Each row of a before or after table is a point. One or more steps were done to the points. Then noise was added and the rows were shuffled. The steps act on how far a point lies along the listed directions, d1 being the first. Write out the steps. A step turns or swaps two directions, mirrors them in a line or flattens them onto one, adds a multiple of one to another, or multiplies one. Angles are multiples of 10 degrees, from the lower direction toward the higher: turns from -170 to 170, lines from 10 to 170 but not 90. Use the fewest steps. Two steps may share a direction if one is a turn and the other turns, adds or multiplies; they go together, in the order done. Otherwise the lowest direction goes first.

Directions:
(1): [ 16 -38]
(2): [38 16]
Before (11 x 2):
[[-15   0]
 [ 17   2]
 [-18 -12]
 [ 28  -7]
 [  6   0]
 [ 13 -25]
 [-18 -34]
 [-12  -6]
 [  1   2]
 [ 23  -1]
 [-34   9]]
After, 11 rows:
[[-50 -73]
 [ 66 -10]
 [ 15   1]
 [ 56   2]
 [  2   5]
 [-37  -3]
 [ 42   8]
 [-45 -29]
 [-80  12]
 [ 27 -50]
 [-30 -15]]
Steps: multiply d1 by 2; multiply d2 by 2.5

Directions:
(1): [-35 -32 -24  26]
(2): [  0 -44  27 -29]
(3): [-42  21  36   2]
(4): [ 22 -11  30  44]
Before (13 x 4):
[[  9  58 -38 -23]
 [ 17 -47   1  12]
 [  6   6  38 -34]
 [ 27  56  -2  -3]
 [-17 -24 -41 -33]
 [  1  22 -49  13]
 [ 71  -2  -3  21]
 [  9  24  36 -15]
 [-55 -20 -18 -28]
 [ -3  -2 -24 -46]
 [  0  29  23  42]
 [ 70   7 -18  18]
 [-15  -4  15  -2]]
After (13 x 4):
[[-45 -43   3  28]
 [ 12  18  41   0]
 [-11  54  -1 -15]
 [ 24  21  -2  67]
 [ 11  -6  50  -3]
 [ 65  18 -28 -11]
 [ 11 -37   9  34]
 [ 32  43  10  30]
 [ 62  19 -23 -28]
 [  9 -25 -20 -40]
 [ -5 -51 -15  27]
 [-14   0  14  -7]
 [  5  14 -40  36]]
Steps: mirror d1 and d4 in the line at 160 degrees

Directions:
(1): [-43 -59  19  28   4 -11  17 -31   0]
(2): [-24   4 -80   8  20  -3  15  -2  13]
(3): [ 53 -31 -10   8  19  47  32 -10 -17]
(4): [ 31  11  -4  21  32 -54 -15 -33 -33]
Before, 10 rows:
[[-26  -9  20  18   7 -41 -10 -15 -20]
 [-16 -12  23  19  -2 -42  -2 -16  -6]
 [-68 -25  24 -37 -47  41  17  26  32]
 [-26   2  20   5   2 -13   1   9  -6]
 [ 44  65 -61 -13  20  12 -22  26   4]
 [ -7   7  11   9 -11 -42 -17  -5   6]
 [  5  11  15  16  24 -28  -1 -20  -8]
 [ 30  66  -9 -22  -4 -25 -32  32   3]
 [-18  -9 -12  17  10 -55  -9 -24  -1]
 [-26  10 -25  16  24 -53 -20 -26  -1]]
After, 10 rows:
[[  33   -9   27    9   15   -2    6   -9  -39]
 [  31  -14    9   11   11    4    5   -2  -13]
 [  55  -15   21   14    3   -3    5   -9  -12]
 [  14   -4 -103   23   57   -9   20  -29   -8]
 [  43   -9   36    9   -2   -9    2   -8  -18]
 [  23   -8  -63   19   31  -18   17  -23   -6]
 [ -14  -26   31  -48  -44   78   30   29   14]
 [ -41    9 -122   27   44  -10    3   -8   18]
 [  13   -5   28    2    9   14    9   11  -16]
 [  22   11   28   12   24  -16    4  -16  -13]]
Steps: multiply d1 by 0; multiply d2 by 3; multiply d3 by -1

Directions:
(1): [  5 -11 -36 -14  -5 -62  31 -20  18  37  17 -40]
(2): [  5  40 -41 -33  64   5  12   4  25  -4  -1  35]
(3): [-51  36 -15   0 -12  28   2  52  11  13  20 -46]
(4): [ 18 -11  25  -6  25  49 -16 -28  25  66   3 -20]
(5): [ 59   8  -9  29  14 -23 -43  52   8   5 -15 -20]
(6): [ -7 -15 -46  52 -10  19 -22 -31  48 -26  24   4]
Before (9 x 12):
[[ 36  -7   2  -3  11  21  -6 -52  24   5   5  -4]
 [ 49 -16  16  22  -5  -5 -27 -10   5  19 -20  18]
 [  8  64 -21 -36  45 -26   7  99 -39  17 -17  -6]
 [ -2  -2  -6  29  -1  22 -12  23 -14  -5   4   1]
 [ 25   7 -31  50  22  18 -45  -2  49  67  24 -70]
 [ 22 -26  32 -16 -13  25 -11 -32   5  29  19  -5]
 [ -7 -19 -32  49  -2  17 -20   4  68  78  54 -92]
 [ 18  10  18   0  25  52 -27  20  -6  11  13  25]
 [ -5  30  -9   8  20  11  20  -2  15 -11  16  13]]
After, 9 rows:
[[ 71  -1  30  -1  34 -31 -20  30 -65 -24 -49  64]
 [ 28 -16  14  27   9  44 -34  -7   4   2  17  24]
 [  8   0 -26  24  18  14  -9   9   1  -7   6  11]
 [ 11  -8  10   4 -20  20  -5 -31  18  19  14 -46]
 [ -4   3  16 -22  -6  43  -8  -2  19  36  30 -23]
 [ 19  -7  11  20  -1 -13  18 -32   4 -12   8  15]
 [ 46   1 -45 -24  84 -28  16 -21  60  90  25 -29]
 [  5   7   5  30 -26  16 -26  30  15  31  -2 -28]
 [ 61   6 -32  11  62 -20 -24 -23  40  76   7 -37]]
Steps: turn d1 and d6 by -40 degrees; turn d2 and d3 by -120 degrees

Directions:
(1): [ 38   6   8  13 -51 -17  -5 -22  -8  -3  30  35  45  -9  16   1   1 -53
  52 -47]
(2): [ 16  14  12  11 -65  10  42  17  16 -20 -46  12 -35  40  29   7 -22  41
 -12 -39]
(3): [ -7 -48  -3 -57  18   3 -19  -6  25  57   2  38  14  52  26   0 -26 -10
 -26 -27]
(4): [ -2 -58  21 -25 -19 -15  28  -5   9  -7  -1 -12 -34 -52  24  72 -14 -28
   3  25]
Before, 8 rows:
[[ -1 -15  20  -6  -1 -30  11  -1 -28 -32  33 -36 -10 -77 -23  34  22 -37
   20  39]
 [ 15 -11  17  -2 -23 -16  15   2 -17 -14  -2 -14  16 -40 -10   1   8  -4
   52  -5]
 [ 27   6  -1  16 -36 -11  10 -12 -14 -12  27  -4  11 -24  12   6  -3 -39
   32  -8]
 [ -7 -16  12   0 -47  25  32  29  19   1 -67 -20 -62  50  20  18 -17  66
  -43  19]
 [  5  60 -17  57  -4 -15  -1 -19 -25 -43  24 -35  21 -33 -23 -13  50 -23
   60   8]
 [ 20  10  -8  -5 -30   4   3 -22 -15  30  11  73  51  70  23 -38 -20   0
    2 -79]
 [ -8  16 -12   6  10 -14 -15 -20 -36 -16  32 -30  30 -75 -26  19  24 -42
   27  32]
 [  0  -3  -3  -2  -4  21 -11  19  39  24   5  10 -22  40   9  -6  -5  18
  -27 -24]]
After, 8 rows:
[[ 31  13   1  23 -42  -6  17 -11 -20 -18  23 -10   7 -33   4   5   1 -35
   33  -5]
 [ 13 -11  -6 -28  -7   0 -14 -30 -10  56  21  83  61  81  30 -42 -27 -14
   -6 -80]
 [ -3 -16  -6 -18  10  22 -19  14  39  41  13  13 -13  45   8  -9  -7   7
  -31 -21]
 [ 10  87 -12  89 -25 -14  15 -16 -37 -78  12 -52  -1 -53 -33 -14  58 -11
   71  19]
 [-15 -27   9  -6 -12  23   9  22   6  22 -39 -21 -39  31  -3  19  -5  48
  -34  41]
 [ 20   1  20  12 -33 -13  18   2 -19 -26  -5 -15  15 -43 -15   3   8  -1
   55   0]
 [  7   2  22  16 -27 -26  25   1 -35 -54  22 -46 -26 -84 -22  38  23 -24
   26  38]
 [ -2  42  -6  28 -19 -10  10 -13 -38 -44   8 -33  13 -71 -22  27  21 -24
   29  25]]
Steps: multiply d2 by 0.4; multiply d3 by 1.6

Directions:
(1): [ -6  12  37 -29  -6  -7 -17  -4 -26  -4 -13  83  -8  55  26   4   8   3
 -35  20  67 -45 -36  -1 -43  -6  -3  -4 -16  22 -39  -5]
(2): [ 31   3  50   8  56   7   0  50   1  19 -63  10 -15   9  -5 -15  27  11
 -17 -35 -19 -10  45  37  10  41  25  23 -52  -1   6  44]
Before (10 x 32):
[[ 23  29  55 -40  23 -23 -29  29 -40  11 -44 121 -19  68  40  -9  36   8
  -32   0  73 -64 -39   4 -42  -4   8  11 -62  11 -41  12]
 [ 15   5  50 -21  29 -10 -19  31 -21   1 -50  79 -29  41  20 -11   5  30
  -47  -5  38 -41 -15  23 -14  30  23  19 -60  26 -39  26]
 [-15  -9 -11 -14 -21 -21  -5 -20 -24  -7  38  33   0  37  19   8 -14  -1
   -9  17  25  -5 -37  -3 -28 -11  -7   3  -9   1 -32 -20]
 [ 17  19  29 -34   9   5 -22  26 -29   5  -9  89  -8  51  28 -17   2  12
  -42   0  72 -32 -11   1 -45 -14   8  -1 -28  26 -24 -14]
 [  9  -8  61 -11   9   4  10  22   4  16 -33  46   2  26   5  11  11   7
  -36 -13   4 -31  -1  29 -24  15   7  11 -28  28  -6  11]
 [ -2   6 -29  31   6   3  30  -8  10   6   2 -64   9 -38 -10  12  20 -11
   30 -63 -71  58  35  20  44   7  14  11   0 -22  35   5]
 [-33  18  20 -33 -34  -2 -14  -1 -27 -17   3  90 -24  39  24   9   4  -8
  -48  16  82 -67 -46  13 -35 -12 -16  14   3  20 -23  19]
 [ 26  -4  72  13 101  18  -1  59   1  47 -78   5 -28  -8 -15 -36  43   7
  -13 -54 -30 -15  62  37  18  52  37  37 -64   3 -17  67]
 [ 13 -23 -30  29  13  -5   0  21  20  -3 -17 -77   9 -64 -51   2  15  16
   15 -52 -66  52  54  -8  42  24 -12 -13  -4 -25  24  10]
 [ 42 -29  35  38  81  20  -3  34  19  32 -84 -56 -20 -23 -13 -24  14  27
   24 -44 -81   9  76  30  62  49  22  42 -46 -26  47  55]]
After:
[[ 17  12 -17  -9   3 -23  -7   5  -9   1   3   9  -5  -7   8  -9  13  -6
   21  -8  -7  -3 -20 -14   7 -17   2   8 -17 -14   5   1]
 [ -4 -14 -11  -1   8 -15  -1  -1 -12   0  23  -1  -1  18   9  -1  -8   2
   -2  -6 -12  14  -7  11  -4   7   9  13 -24  -8 -15  -3]
 [-12  15  -1   7  -8  -6  14 -18 -13   1   2  12   4  11  14  16  21 -12
    4 -41  -6  16  -8  12   3 -12   2   5 -11  -3   1  -5]
 [  2 -18  -3   3  -8 -12 -16   2  -6 -13 -15  -1   2 -10 -23  15  17  16
  -17 -26   3  11   2 -15   3   2 -17 -22 -10  -3 -18  -8]
 [  7 -26   6  10   9  10 -18 -27  -5   9 -15  -4  -8  10  14  -5  -9  13
   11  16   0 -14  -6  -9  15  -3  -5  14  -1  -6   9   5]
 [-16  -7   7   1  27   7   0 -11  -3  19  11   1 -11 -20  -4 -17   5  -9
    8  -7  -2  -4  -3  -8   3  -8  -1   4   5   6 -31   8]
 [  2 -17  14  -1 -16   0  19   0  15  13   4   4  12  -4   1  18 -12   1
  -13  -6 -15  -4  -6  15  -5  -2  -5   3   2  13   9  -9]
 [ -2  -5 -11  -2  -1  -6  -4   3   0  -6  -3   7 -13  -8   1  -5 -23  17
   -6   1  -4   1 -15   1  10   7  13   7 -15   8 -10   0]
 [-26  11 -14  -3 -22   2   5   8  -3 -13   4   6 -19 -16  -3   4  -2  -5
  -16 -14   9 -24  -4  18   9  -4  -9  22  11  -2  21  35]
 [ 17   9 -22  -5  -1   8  -7  18  -8   9  15  13   2  -2  10 -15 -11  10
    0 -12  11  12  14  -4  -3 -19   8   1  -1   5  13 -18]]
Steps: multiply d1 by 0; multiply d2 by 0

Directions:
(1): [ -7  22 -33 -26  20  28  33 -49  -3   3   1 -34   3 -22  34 -32  45 -36
 -12 -32  44  46   5  22  21 -43  14 -28  42 -21  18 -62 -23  32 -55  32
  19 -77  -4  30 -19  33 -18  34  32 -14  18   3 -27  21 -13  14   3  66
 -37   6  27   9   6   2  21  -2  19   5]
(2): [ 11  46  38 -24   6 -52 -36 -43  35  15  23  34  30 -17  41  12 -16  11
 -54  22   2   4 -29   1   6  -9 -44 -13 -18 -45 -31  17  29  25  -8 -27
 -39  -5  -9  18  -5  25 -43 -37  15 -15 -12  23 -19  11 -10  43 -10 -21
 -55 -85   2  -6   4 -11  25  16 -34 -65]
(3): [ -5  37  -3   9 -34  -1 -39   9  21 -39 -35  51  22  -4 -12  12  19  19
 -22  -8   9 -27  11 -37   6  33  25  23  31  20   3 -10 -85 -28 -67  -7
   7  28  36  48  36  32 -29 -13  45   3   6  54  49 -52 -24  32 -52   9
  14  24  31  27  -5  -5   4 -12 -13   8]
(4): [-30  21 -23 -60 -46 -14 -39  17  49   5   7  22  15 -28 -38  68  16 -22
  -8 -18 -28  29  18  39  20 -37 -10   0  30  65  51  49  34 -21  19  -1
  50  -4 -11 -26 -24  22 -13  -8 -20   3  61  37 -48   6 -14  -5  17  -8
 -13  27 -16  39 -16  35  19   5 -17   2]
Before:
[[  2  52 -19 -29  28   4  24 -74   6  -2   5 -16  23 -25  72 -35  42 -20
  -44 -13  75  39  -1  23  25 -40   4 -37  35 -76   0 -60 -31  46 -70  23
  -15 -92  -9  65 -16  55 -42  19  64  -7  16  30 -16  43 -42  44 -15  60
  -71 -46  29  -8  10 -20  48  -8  11 -27]
 [  2 -28  -3  29  37  26  42   6 -27  -6   3 -30 -17  21   6 -36   4  -5
   16  -8  17 -16  10 -13   9  -7  31   3  -1 -33 -13 -32 -38   7 -21  21
   19 -19  11  21  -8 -12  12  36  16   9   6 -16   4 -11   3 -19  -8  18
   12  10  13 -15   7  -2 -16   1  25  24]
 [ -2 -14  -8  49  -5  19  -9  17 -13 -28 -25  17  19  18   3 -27   4  14
   -9   2  16 -51  25 -49   8  54  16  19  -3  -3 -27 -30 -80  -3 -40 -13
  -35  41  44  52  39  23  -8   4  37  22 -20  14  62 -35 -10  16 -40  14
   34  32  24  -5  -4 -27 -27  -9  21  21]
 [ 29 -40  26  70  57  23  72 -10 -59  22  10 -50 -40  35  56 -69 -22  20
   17  30  22 -19 -13 -32 -27  28   6 -18 -39 -57 -29 -48  -2  24  -6  13
  -47 -28  12   8  18 -39  22  26  -1 -12 -74 -51  21  28  27 -15  23  13
   15 -31  13 -56  26 -30 -27   7  33  13]
 [ 17 -32  -9   4  10  22   6  -7 -22  -9   8 -25 -25  11   3 -23 -20  -3
   27   9   6   1  11 -23 -19  -3   3  -6  -7 -16 -16 -35   6   5  26  16
  -22  -7  13 -10  -2 -14  30   0   4  -4 -10 -30   0  -2   6   9   8  11
    8  -8 -10 -14  16  -8  -7   7  13   8]
 [ -6  15   4  -7 -34 -26 -36  25  28 -14  -2  37  34  -2  -9  30 -20  26
   -5   5  -3  -8 -25  10  -3  20 -10   9  14  14   7  35  -6 -10  12 -22
  -22  30  -2   8  20   8 -41 -22  -1   0   4  31  -8 -11 -14  10  12 -25
    3 -13 -10  15 -19  -4   2   1 -25 -16]
 [ -3  13 -18 -18  -8  -4   1 -10   0   9   1  -5   1  -1  11  -3  31   2
  -17  -9  34  25  -8   9  17 -26 -13 -16  20  -6 -11 -14  -4  17 -12  22
   16 -36 -14  -9 -14  -3   5   9  16   0   2  -1 -14  20  -4  -4  -4  22
  -18   3  -2  -2   3 -12   2  19  21  -2]
 [ 32 -58  42  97  48  11  62  15 -74 -18  -6 -26 -35  55  27 -69 -41  26
   30  45 -10 -72  -8 -56 -37  83  -5  17 -63 -44 -65 -36  10   9  30  -5
  -73  40  13  -7  40 -59  43  -9 -15   6 -89 -76  76 -11  23 -15 -26 -18
   51 -27  -3 -55  27 -52 -45 -22   5  -1]
 [ -4 -12  -3   0  12   6   8  17  11  28  12 -41 -12   6 -13   5 -13 -29
   18  15  -6  18   9  35  11 -37  -5 -14 -15  19   5  39  51   3  70   7
   16  -2 -32 -39 -21 -18   8  14 -45  17  -7 -31 -25  37   6 -31  38  14
    1 -10 -23   5  -8  10  -1  14 -12   9]
 [  3 -11   7  50  -1   6  -3  44 -36 -15  -7  17  -4  24 -20 -20  -7  27
    6   5  -2 -45  15 -39 -29  43  27  33   2  27  -6  11 -48 -27   5   8
   -3  34  24  22  20 -17  21  11 -11  -3   2 -11  42 -50   6  -6 -27  -7
   34  30   7 -16   7 -19 -28   6  11  32]
 [ 13   7  26 -14   8   1   9 -17 -27  22   2 -22  -6  -5  22 -15  14 -19
   -4  -1   2  15   3   8  15  -4  -9 -15 -18 -35   9  -1   1  12  20   5
   -1  -8  -4   6  -4  -7   4  -3  -2  -6   1  -6 -17  -1  -1  14  -1 -23
  -12 -19   3  -9  -7 -13  -2   4  -5  11]]
After (11 x 64):
[[  36  -30   32   92   58   26   67  -11  -66    4   -6  -35  -36   41
    63  -84  -18   34   10   32   36  -39  -14  -59  -30   52   20   -9
   -34  -69  -43  -68  -49   20  -41   12  -61  -17   31   39   41  -32
    13   23   24  -14  -90  -39   57    6   20    0   -5   19   26  -31
    33  -58   28  -42  -30    1   32   15]
 [   6  -26   -7   37   35   21   28  -18  -31    3    3  -27    8   14
    37  -55    1   -6   -7    3   30  -20   10  -22   11   20   -3   -9
   -18  -44  -36  -48  -27   35  -17   -2  -49   -7   18   36    9   13
    -1   17   22   11  -29  -24   22   10    3    7   -7   28    2   -4
    14  -28    4  -32  -21    2   33    6]
 [  -2  -12  -12    4  -24   -3   -8   33   -7   -1   -9    7   -8   17
   -22   13   13   18    5    2    9   -4   -1   -4    4    2   -4    4
     5   24  -10   16   -6  -10   16   12   19   12   -6  -28    2  -27
    27    0   -3   12   -3   -5   10    1    4  -24   -5   -9   22   29
   -15   -3   -3   -9  -19   14   20   16]
 [  13    1   29    0   -4    0   -1    3  -29   12   -8   -9   -9    5
     6   -9    8   -7    4    3   -8   -3    8   -4    9   16   -2   -1
   -21  -23    9    9  -15   -5   22    0   -1   19    6    6    9  -14
    10   -8   -2   -1   -1   -1    3  -18    1    9   -9  -35    9   -4
     3   -6  -11  -13  -13    0   -6   19]
 [   6  -62    7   60  -17    9    5   85  -38  -23  -22    7  -24   48
   -50   14  -43   44   57   29  -25  -66   23  -24  -33   63   26   38
   -41   22   -4   53   -6  -51   70  -13  -12   80    7  -29   28  -54
    58   -6  -30   43  -12  -18   63  -11    5  -47   -4  -58   79   45
   -37  -26   -7  -10  -33  -23   15   44]
 [  17  -21  -10    7   10   23    3  -14  -19  -17    2  -17  -20   11
    12  -29  -13   -2   17    8   17   -2   10  -32  -16    3    8   -6
     1  -24  -21  -49  -16    6    4   15  -25  -10   20    8    5   -3
    20    0   21   -8  -12  -19   11  -10   -1   23   -3   21    5  -11
     1  -10   17  -12   -4    5   11    5]
 [   6   18   -1   16   36    6   26  -28  -33   10   19  -17    4   -2
    40  -53   19   -6  -26   -9   38    7   -3   -9  -11   -9   10   -8
    17  -30  -10  -37  -29   28  -28   26  -14  -47    4   44  -11   13
    -8   28   11  -25    5  -18   -5   -6   -2   18  -13   40  -33  -21
    23  -25   18  -26    1   18   17   -1]
 [ -10   23  -10  -10   -7    4  -16    2   33    7   -6  -12    6   -5
   -10   11   10  -27   -8    3   10   17   14   21   21  -32    5   -9
    14   23   11   22    0   -4   16    7   25   -6  -13   -1   -7   15
   -22   10   -9   14    3    9   -8   12  -14   -3    7   32  -11   -4
     3   26   -9    9   13    9  -22    5]
 [  42   -1   37   77   84   15   81  -73  -68  -16   -1  -40  -12   29
   104 -120   -1    4  -22   27   56  -35  -27  -53  -15   50   -9  -19
   -32 -119  -83 -115  -30   62  -61   13  -94  -42   16   60   31   -6
    -9    5   49  -19  -97  -57   63    6    1   38  -48   48  -20  -82
    44  -57   42  -72  -11  -18    7  -36]
 [  -7   21    0  -22  -24  -27  -27    6   30   -2   12   23   35  -10
     6   27  -16   12  -11    1    4   12  -30   27    3   -4  -20   -6
    17    2   10   29   16    7   15  -17  -20    3  -14    4    5   13
   -45  -16   -3   -5   11   24  -33   10  -13   12   24  -14  -18  -28
   -13   12  -16   -1   11    7  -24  -24]
 [   5  -33    2   39   39   28   45    8  -32   -8    0  -30  -19   26
     5  -41    0    0   20   -5   18  -23    9  -20    6    2   32    7
    -7  -38  -19  -34  -43    5  -21   20   13  -13   14   21   -4  -17
    16   37   14   10   -1  -20   14  -14    6  -22  -11   15   20   11
    15  -18    9   -7  -20    0   27   26]]
Steps: mirror d1 and d2 in the line at 120 degrees; multiply d3 by 0; multiply d4 by 1.3
